Rows are points. The points of each table are mixes of a few directions, plus a little noise. Count the directions of each table, and those that both share. Where both have some left over, give the other angles between the two spaces (their principal angles), to ten degrees, smallest first.
(in the rows, 128 means zero)

First, 4 rows:
[[ 97 124]
 [196 137]
 [135 129]
 [ 84 122]]
Second:
[[132  98]
 [117 208]
 [134  77]
 [124 159]
 [129 122]
 [131 102]]
Directions: first 1, second 1, shared 0; angles 90

First:
[[148 142 109 124 207 101]
 [147  68 137  61  84 160]
 [130 147 127 142 156 116]
 [141 159 166 129 172 134]
 [105 133 114 156  96 122]
 [ 99 119 116 152  54 135]]
Second (6 x 6):
[[ 88 164 130 179 212 153]
 [148 115 127 112 100 116]
 [143 123 137 139 135 129]
 [118 110 134  84  53 136]
 [126 143 145 169 176 147]
 [143 114  95  85  93  85]]
Directions: first 3, second 3, shared 1; angles 40, 70

First, 8 rows:
[[132 120 130 121 132 130 141 144 137 130 134]
 [112  99 110 144 112 207 114 213 161 141 109]
 [ 83 164  80 137 155  88 118 169 107 122 217]
 [ 91 137 147 145 110 142  82  67  82 135  64]
 [114 125 172 108 137 110 129  79  94 133  92]
 [207 110 142 125 107 139 153  98 174 119  98]
 [118 157 121 122 154 112 104 160 113 114 182]
 [167 112 123 123 118  97 181  92 156 130 128]]
Second:
[[ 92 118  83 147 118 115 151 135 132 144 146]
 [133 137 177  86 165  75 148 101 101 122 146]
 [ 99 130 143  98 163  51 177 101  97 136 167]
 [166 129 130 149 101 202  75 151 157 115  87]
 [121 118  68 177  85 186 106 162 161 137 109]
 [142 130 140 126 128 142 116 129 130 123 117]
 [137 137 186  82 168  72 148  97  96 120 146]
 [ 99 123 110 129 134  96 158 122 118 137 149]
 [163 126 115 160  92 217  71 159 164 119  84]]
Directions: first 5, second 2, shared 2

First:
[[ 94 185 102 178 103 115  98 147  77 124 125 133 115 151 136 107 127 117]
 [152 149  92 119 143 127 132 142 169 161 126 139 127 132 119 122 173 149]
 [139 131 174 104 153  61 146  97 129 113 150 105 155  94 153 103 160 142]
 [168  89  93 103 139 222  90 122 136 144 113 134  92 113 108 181  93 113]
 [ 97 209  47 195  96 136 106 185 122 163 110 163 107 187 110 104 158 137]
 [154 108 135  97 148 122 149 121 170 139 132 127 140 115 124 130 151 144]
 [131  55 212  87 141 103 178  94 148  93 138 105 159 102 137 136 100 126]
 [148 140  91 123 136 142 133 147 172 160 121 145 123 140 112 127 162 147]
 [117 124 166 129 127 112 102  97  65  91 141 102 128  98 155 129  94 103]
 [ 94 137 158 143 115  61 190 147 163 125 129 136 165 158 128  90 158 150]
 [116  81 142 133 109 206  81 110  61  93 118 118  95 117 128 178  32  80]]
Second, 11 rows:
[[134  82  83 128  79 160 141 119 194 167  87 181  58 171  92 144  96 120]
 [103  85 193  82 110  86 147  70 110  90 125 103 126 148 142 124  87  98]
 [102 193 162 129 169 110 110 149  58  86 161  79 197 124 162 116 166 111]
 [104 171 107 195  86  95 104 141 132 116  99 180  76 142 167 109 161  60]
 [110 121 136 110 129 135 148 137 123 131 133 108 154 160 106 127 109 155]
 [166 109  99 101 159 179 138 147 157 166 137 117 149 116  87 148 125 185]
 [153 121  94 184 101 127 106 121 149 149 111 173  70  81 132 128 117 123]
 [163 123 118  79 166 188  86 115 122 126 127 116 120 109 137 165 138  94]
 [136 154 114 162 138  90 167 167 181 154 136 146 160 118 120  97 182 176]
 [ 97 100 182  95 117  85 167  98 109 104 140  95 156 154 124 113  93 146]
 [140 156 125 148 152 150  91 138  76 120 149 108 145  82 138 138 130 134]]
Directions: first 4, second 6, shared 3; angles 40
